Each row of a before or after table is a point. The points were changed in one or more steps. Then noise was added and the rows were shuffled. The steps act on columns, c1 being the first. Name the steps. A step turns or swaps two columns, mirrors them in a line or flattens them onto one, adds a multiple of one to another, or multiplies or shifts one. Angles are multiples of 10 degrees, from the lower column toward the higher: turns from -170 to 170, lines from 10 to 170 but not 90. Use the fewest steps. Two steps may share a column if one is a turn and the other turns, adds or multiplies; they go together, in the order done. Otherwise the lowest column goes first.

Before:
[[-0.18 -0.37  0.13]
 [ 0.07 -0.58  0.10]
 [-0.27 -0.19 -0.05]
 [-0.22  0.49 -0.26]
 [ 0.21  0.01 -0.41]
 [-0.55 -0.40 -0.70]
 [ 0.59  0.14 -0.54]
 [-0.44 -0.20  0.10]
 [ 0.40  0.30 -0.28]]
After, 9 rows:
[[ 0.58  0.54  0.15]
 [-0.18 -0.31  0.27]
 [-0.23  0.47 -0.31]
 [ 0.20  0.34  0.22]
 [ 0.40  0.38 -0.16]
 [-0.28 -0.09  0.16]
 [-0.56  0.40  0.69]
 [-0.43 -0.18  0.12]
 [ 0.06 -0.35  0.44]]
Steps: mirror c2 and c3 in the line at 150 degrees

Before:
[[ 0.07 -0.07  0.22 -0.47  0.01  0.33 -0.64 -0.02]
 [ 0.03  0.20 -0.42 -0.02 -0.47 -0.31  0.35  0.38]
 [ 0.48  0.42 -0.24  0.09 -0.37 -0.09  0.25  0.39]
 [ 0.11  0.04 -0.05  0.14 -0.25 -0.07  0.23 -0.28]
 [ 0.29 -0.73 -0.24 -0.62  0.18  0.28 -0.10  0.41]
 [-0.03  0.15  0.35  0.17  0.01 -0.28  0.10 -0.01]
 [-0.32  0.02 -0.28  0.12  0.41  0.38  0.25  0.54]
 [-0.05  0.08  0.34  0.57 -0.31 -0.14 -0.23 -0.14]
 [-0.17 -0.33  0.30  0.12 -0.34  0.09  0.59  0.09]]
After:
[[ 0.06  0.03 -0.02 -0.16 -0.27 -0.06  0.59 -0.28]
 [ 0.01 -0.21 -0.42 -0.06 -0.10 -0.31  0.86 -0.05]
 [ 0.08 -0.14  0.20  0.48 -0.01  0.33 -1.58  0.06]
 [ 0.29  0.45 -0.25  0.84  0.32  0.27 -0.20  0.29]
 [-0.20  0.36  0.28 -0.05 -0.13  0.08  1.41 -0.14]
 [-0.09  0.14  0.30 -0.60 -0.27 -0.09 -0.65 -0.24]
 [-0.02 -0.12  0.40 -0.20  0.03 -0.27  0.31 -0.01]
 [-0.31  0.04 -0.33 -0.13  0.51  0.42  0.55  0.44]
 [ 0.45 -0.38 -0.21 -0.24 -0.04 -0.08  0.64 -0.04]]
Steps: turn c2 and c4 by -160 degrees; flatten c5 and c8 onto the line at 40 degrees; multiply c7 by 2.5
